Each row is a point. Each copy is the shape, with its points in the same order, stretched, turned, moved and blurred by noise. Is it also mirrored, or only turned?

Shape, 7 rows:
[[-0.50  0.17 -0.33]
 [-0.50  0.16 -0.82]
 [-0.02 -0.30 -0.24]
 [ 0.25 -0.10  0.49]
 [-0.20  0.11  0.35]
 [ 0.37  0.85 -0.03]
 [ 0.23 -0.14  0.25]]
Copy 1 (7 x 3):
[[-0.57  0.13 -0.50]
 [-0.61  0.28 -1.01]
 [-0.05  0.53 -0.33]
 [ 0.22  0.09  0.39]
 [-0.28 -0.04  0.19]
 [ 0.27 -0.65 -0.38]
 [ 0.19  0.23  0.14]]
Copy 1 is: mirrored
Copy 2, 7 rows:
[[-0.13 -0.54 -0.41]
 [-0.19 -0.44 -0.94]
 [-0.45  0.06 -0.21]
 [-0.15  0.14  0.54]
 [-0.12 -0.32  0.33]
 [ 0.76  0.12 -0.09]
 [-0.17  0.18  0.29]]
Copy 2 is: mirrored

Shape:
[[ 0.09  0.46 -0.41 -0.04  0.12 -0.48]
 [-0.04 -0.46  0.07  0.20  0.03  0.07]
 [ 0.58 -0.04  0.17  0.59 -0.26  0.42]
 [ 0.13  0.55 -0.41  0.15  0.48 -0.05]
 [ 0.23 -0.17  0.78  0.48 -0.18  0.69]
 [ 0.52  0.29  0.51  0.57  0.24  0.69]
 [ 0.23  0.61 -0.17 -0.45  0.27  0.18]
 [-0.18  0.41 -0.36 -0.03  0.02 -0.25]
 [-0.23  0.08  0.21  0.56 -0.17  0.48]
 [ 0.09  0.93 -0.03 -0.25  0.40 -0.73]
 [ 0.37 -0.23  0.48  0.65  0.39  0.65]
 [-0.33  0.19 -0.18  0.19  0.09 -0.19]]
Copy 1:
[[-0.04  0.33 -0.46  0.14  0.09 -0.55]
 [ 0.02 -0.52 -0.05  0.35 -0.09  0.14]
 [ 0.68  0.03  0.06  0.45 -0.23  0.54]
 [-0.07  0.47 -0.50  0.16  0.45 -0.09]
 [ 0.31 -0.17  0.70  0.47 -0.21  0.75]
 [ 0.47  0.34  0.42  0.39  0.33  0.72]
 [-0.08  0.42 -0.12 -0.43  0.22  0.05]
 [-0.30  0.29 -0.43  0.13 -0.04 -0.31]
 [-0.15  0.11  0.13  0.61 -0.26  0.51]
 [-0.17  0.62 -0.09 -0.07  0.44 -0.91]
 [ 0.41 -0.21  0.34  0.54  0.38  0.79]
 [-0.36  0.07 -0.28  0.45 -0.01 -0.18]]
Copy 1 is: only turned
Copy 2, 12 rows:
[[ 0.13  0.47 -0.52  0.09  0.38 -0.51]
 [ 0.04 -0.54 -0.04  0.23  0.16 -0.15]
 [ 0.55 -0.07  0.32  0.70 -0.24  0.03]
 [ 0.27  0.56 -0.32  0.32  0.70 -0.08]
 [ 0.15 -0.37  0.86  0.52 -0.19  0.18]
 [ 0.51  0.12  0.79  0.69  0.26  0.30]
 [ 0.38  0.55 -0.15 -0.29  0.47  0.09]
 [-0.13  0.44 -0.46  0.03  0.23 -0.30]
 [-0.22 -0.05  0.25  0.59 -0.07  0.23]
 [ 0.05  0.88 -0.21 -0.16  0.80 -0.73]
 [ 0.41 -0.39  0.66  0.76  0.35  0.27]
 [-0.28  0.16 -0.30  0.23  0.32 -0.26]]
Copy 2 is: only turned

Shape, 11 rows:
[[-0.47  0.17  0.19  0.09  0.11  0.27  0.02 -0.51]
 [-0.30  0.41  0.02  0.60  0.03 -0.08 -0.31  0.05]
 [ 0.63 -0.41 -0.02 -0.61  0.23 -0.77  0.38  0.39]
 [ 0.26  0.42 -0.41  0.01  0.01 -0.16 -0.42  0.12]
 [ 0.29 -0.10 -0.72  0.37  0.31 -0.01 -0.78 -0.01]
 [ 0.33  0.49 -0.04 -0.11  0.30  0.26  0.09  0.14]
 [-0.29 -0.24  0.39  0.34  0.11  0.42 -0.44  0.15]
 [-0.92 -0.40  0.18  0.22  0.25  0.52  0.19  0.40]
 [ 0.15 -0.30 -0.78 -0.89  0.08 -0.53 -0.36  0.11]
 [-0.45  0.24 -0.18 -0.47 -0.35  0.51 -0.46  0.11]
 [ 0.18  0.19 -0.49 -0.43 -0.67  0.24  0.09  0.02]]
Copy 1, 11 rows:
[[-0.51  0.39 -0.02 -0.44  0.26  0.35  0.12 -0.18]
 [-0.23  0.25  0.09  0.46  0.20 -0.06  0.01  0.09]
 [ 0.79 -0.75  0.49 -0.78 -0.37 -0.16  0.16  0.10]
 [ 0.45  0.34 -0.08  0.06 -0.13 -0.13 -0.14  0.03]
 [ 0.50  0.10 -0.93  0.17  0.16 -0.26 -0.22  0.11]
 [ 0.45  0.44  0.32 -0.13  0.02  0.42  0.01 -0.12]
 [-0.37  0.02 -0.02 -0.11  0.59  0.20 -0.01  0.64]
 [-0.58 -0.40  0.23 -0.07  0.52  0.75 -0.38  0.27]
 [ 0.51 -0.22 -0.13 -0.89 -0.47 -0.51 -0.76 -0.18]
 [-0.35  0.64  0.08 -0.44 -0.18  0.28 -0.69  0.37]
 [ 0.02  0.33 -0.03 -0.32 -0.90  0.29 -0.21 -0.03]]
Copy 1 is: mirrored
Copy 2:
[[-0.34  0.58  0.06  0.26 -0.09  0.36 -0.10 -0.28]
 [-0.66  0.07  0.32 -0.06 -0.04  0.21 -0.45  0.28]
 [ 1.09 -0.24  0.07 -0.56  0.35 -0.55  0.38 -0.12]
 [-0.05 -0.36 -0.02 -0.41  0.12  0.30 -0.53  0.20]
 [ 0.02 -0.45 -0.40  0.19  0.43  0.12 -0.90  0.40]
 [ 0.11 -0.14  0.22 -0.19  0.23  0.62  0.12  0.09]
 [-0.06  0.57  0.19  0.40  0.00  0.23 -0.44  0.49]
 [-0.27  0.61 -0.25  0.38 -0.09 -0.04  0.31  0.64]
 [ 0.78 -0.18 -0.92 -0.62  0.24 -0.20 -0.35  0.03]
 [-0.04  0.41 -0.43 -0.25 -0.49  0.65 -0.42  0.33]
 [ 0.26 -0.28 -0.24 -0.28 -0.72  0.40 -0.01 -0.11]]
Copy 2 is: mirrored
Copy 3 (11 x 8):
[[-0.46  0.01 -0.12  0.10 -0.13  0.14  0.26 -0.47]
 [-0.23  0.23  0.07  0.74 -0.15 -0.17  0.11  0.05]
 [ 0.32 -0.19  0.03 -1.05  0.10 -0.71  0.04  0.61]
 [ 0.37  0.48 -0.20  0.15 -0.41 -0.33 -0.02  0.03]
 [ 0.51  0.16 -0.71  0.64 -0.13 -0.48 -0.21 -0.15]
 [ 0.42  0.48 -0.02 -0.04  0.11  0.14  0.12 -0.11]
 [-0.18 -0.30 -0.11  0.52 -0.05  0.36 -0.24 -0.01]
 [-0.75 -0.21 -0.37  0.39  0.29  0.47  0.12  0.38]
 [ 0.21  0.15 -0.98 -0.68 -0.49 -0.62 -0.18  0.34]
 [-0.25  0.31 -0.62  0.07 -0.70  0.52 -0.17  0.03]
 [ 0.31  0.30 -0.38 -0.20 -0.78  0.25  0.46  0.14]]
Copy 3 is: only turned
Copy 4, 11 rows:
[[-0.15 -0.08  0.36  0.29  0.05  0.35  0.03 -0.55]
 [ 0.17  0.34  0.26  0.47  0.15  0.30 -0.52 -0.05]
 [ 0.02 -0.40  0.07 -0.81 -0.13 -1.08  0.26  0.61]
 [ 0.30  0.39 -0.03 -0.49  0.16 -0.09 -0.50 -0.08]
 [ 0.48 -0.19 -0.32 -0.23  0.58 -0.13 -1.15 -0.28]
 [ 0.21  0.23  0.12 -0.58  0.43  0.21  0.22  0.06]
 [-0.06 -0.48  0.44  0.11  0.02  0.63 -0.64  0.10]
 [-0.63 -0.58 -0.05  0.45  0.09  0.73 -0.05  0.26]
 [-0.29 -0.14 -0.62 -1.11 -0.14 -0.77 -0.50 -0.19]
 [-0.40  0.21 -0.23 -0.44 -0.34  0.62 -0.36 -0.37]
 [ 0.25  0.30 -0.56 -0.58 -0.62  0.21  0.13 -0.33]]
Copy 4 is: only turned

Shape:
[[ 0.75 -0.21  0.60  0.26  0.72 -0.20  0.02 -0.35  0.15]
 [-0.39  0.54 -0.35 -0.34  0.12  0.54  0.02 -0.02 -0.03]
 [-0.24 -0.33 -0.43  0.06 -0.56 -0.42 -0.23 -0.31 -0.03]
 [-0.12  0.24 -0.26  0.13 -0.32 -0.11 -0.60 -0.64  0.31]
 [-0.76  0.46 -0.20 -0.07  0.09  0.50 -0.24  0.53  0.38]
 [-0.10 -0.16 -0.06 -0.71  0.39  0.12 -0.06  0.05  0.02]
 [-0.12 -0.25  0.13 -0.25 -0.46  0.39 -0.61 -0.46  0.01]
 [ 0.55 -0.47  0.05  0.00  1.08  0.02 -0.16 -0.41 -0.25]
 [ 0.45 -0.09 -0.21 -0.04 -0.55 -0.09 -0.16 -0.49  0.21]
 [ 0.09 -0.18 -0.31  0.08 -0.27  0.26 -0.26 -0.04 -0.06]
 [ 0.36 -0.50  0.50 -0.11  0.94 -0.15  0.33 -0.55 -0.08]
 [-0.35  0.07 -0.46 -0.75  0.35  0.34 -0.29  0.39  0.38]
 [ 0.10  0.12 -0.07 -0.19 -0.43 -0.35 -0.53 -0.15 -0.32]]
Copy 1:
[[ 0.41 -0.44 -0.24 -0.73  1.15 -0.03  0.36 -0.44  0.17]
 [-0.62  0.54  0.21 -0.32  0.02  0.64 -0.07  0.39 -0.15]
 [-0.40 -0.27 -0.35  0.34 -0.50 -0.28  0.13 -0.06  0.33]
 [-0.20 -0.06 -0.13  0.10 -0.30  0.15 -0.34 -0.62  0.43]
 [-0.43  0.78  0.20  0.23  0.31  0.68 -0.31  0.74  0.35]
 [-0.37  0.12 -0.15 -0.83  0.26 -0.04  0.04  0.67  0.08]
 [-0.29 -0.54  0.43 -0.20 -0.35  0.07 -0.36  0.07  0.69]
 [-0.10 -0.65 -0.69 -0.89  1.04  0.04  0.07 -0.01 -0.13]
 [ 0.15 -0.38 -0.10 -0.18 -0.54  0.20  0.25 -0.32  0.39]
 [-0.07 -0.32 -0.03  0.06 -0.16  0.43  0.05  0.25  0.24]
 [-0.21 -0.57 -0.30 -1.04  1.19 -0.25  0.62 -0.21  0.02]
 [-0.39  0.52 -0.25 -0.52 -0.01  0.41 -0.20  0.99  0.36]
 [ 0.10 -0.05  0.03 -0.01 -0.31 -0.41 -0.34  0.00  0.07]]
Copy 1 is: only turned
Copy 2 (13 x 9):
[[ 0.65 -0.73  0.03 -0.26  0.82  0.24 -0.31 -0.29  0.15]
 [-0.28  0.72 -0.25 -0.35 -0.04  0.20  0.37  0.18  0.13]
 [-0.31 -0.19 -0.05 -0.41 -0.31 -0.66 -0.17 -0.37 -0.16]
 [-0.16  0.29 -0.13 -0.41 -0.21 -0.27 -0.17 -0.72  0.40]
 [-0.33  0.52 -0.22 -0.02 -0.35  0.37 -0.01  0.50  0.60]
 [ 0.11 -0.03 -0.18 -0.84  0.13  0.00 -0.07  0.33 -0.11]
 [ 0.02  0.17  0.16 -0.69 -0.59  0.33 -0.25 -0.60 -0.13]
 [ 0.16 -0.79 -0.48 -0.74  0.85  0.35 -0.14 -0.27 -0.12]
 [ 0.31  0.01 -0.18 -0.30 -0.26 -0.40  0.06 -0.62 -0.12]
 [-0.14 -0.03 -0.39 -0.13 -0.33 -0.02 -0.04 -0.34 -0.22]
 [ 0.33 -0.86  0.27 -0.78  0.90  0.20  0.00 -0.05 -0.10]
 [-0.01  0.27 -0.66 -0.73 -0.26  0.03  0.03  0.53  0.32]
 [-0.02  0.39 -0.19 -0.48  0.05 -0.29 -0.58 -0.38 -0.23]]
Copy 2 is: only turned
Copy 3 (13 x 9):
[[ 0.82 -0.08  0.30 -0.57  0.72 -0.01  0.51  0.26 -0.56]
 [-0.14  0.12  0.19  0.36 -0.05  0.41 -0.16 -0.37  0.55]
 [-0.33  0.20  0.06 -0.66 -0.46 -0.48  0.07  0.47  0.13]
 [ 0.13  0.61  0.16 -0.42 -0.19 -0.15 -0.05  0.55  0.55]
 [-0.12 -0.20  0.46  0.66  0.14  0.04 -0.52 -0.14  0.81]
 [ 0.03 -0.31  0.15 -0.42  0.22  0.27 -0.25 -0.36  0.18]
 [ 0.03  0.24  0.76 -0.49 -0.40  0.23 -0.30  0.32  0.32]
 [ 0.47 -0.04 -0.01 -0.58  0.71  0.49 -0.07  0.22 -0.69]
 [ 0.24  0.15  0.20 -0.63 -0.51 -0.12  0.38  0.46  0.12]
 [ 0.07  0.01  0.26 -0.13 -0.40  0.00 -0.06  0.36 -0.04]
 [ 0.32 -0.17  0.28 -0.66  0.92  0.33  0.46  0.02 -0.61]
 [ 0.03 -0.51  0.02 -0.02  0.10  0.31 -0.65 -0.28  0.69]
 [ 0.13  0.43  0.11 -0.57 -0.41 -0.43 -0.15 -0.02  0.00]]
Copy 3 is: mirrored
Copy 4:
[[ 0.11  0.34  0.38  0.45  0.98 -0.14 -0.05 -0.40  0.12]
 [-0.40  0.55 -0.07 -0.25  0.28  0.88  0.32  0.36 -0.42]
 [-0.64  0.01 -0.05 -0.16 -0.52 -0.16  0.13 -0.45 -0.03]
 [-0.80  0.51  0.04  0.03 -0.17  0.21 -0.26 -0.22  0.48]
 [-0.63 -0.06 -0.01  0.15  0.24  0.84  0.28  0.85 -0.53]
 [-0.08 -0.11  0.12 -0.54  0.60  0.36  0.26  0.11 -0.37]
 [-0.32 -0.01  0.28 -0.38 -0.06  0.53 -0.71 -0.25  0.02]
 [ 0.17  0.05  0.36  0.01  1.04  0.40  0.50 -0.81  0.09]
 [-0.16  0.40 -0.16 -0.09 -0.32 -0.03 -0.32 -0.21  0.35]
 [-0.11  0.02  0.04  0.00 -0.22  0.54  0.05 -0.13 -0.02]
 [ 0.04  0.26  0.16  0.00  1.33 -0.09  0.17 -0.71 -0.31]
 [-0.27 -0.31 -0.16 -0.43  0.43  0.67  0.42  0.63 -0.20]
 [-0.32  0.32  0.65 -0.38 -0.43  0.03  0.03 -0.18  0.07]]
Copy 4 is: mirrored
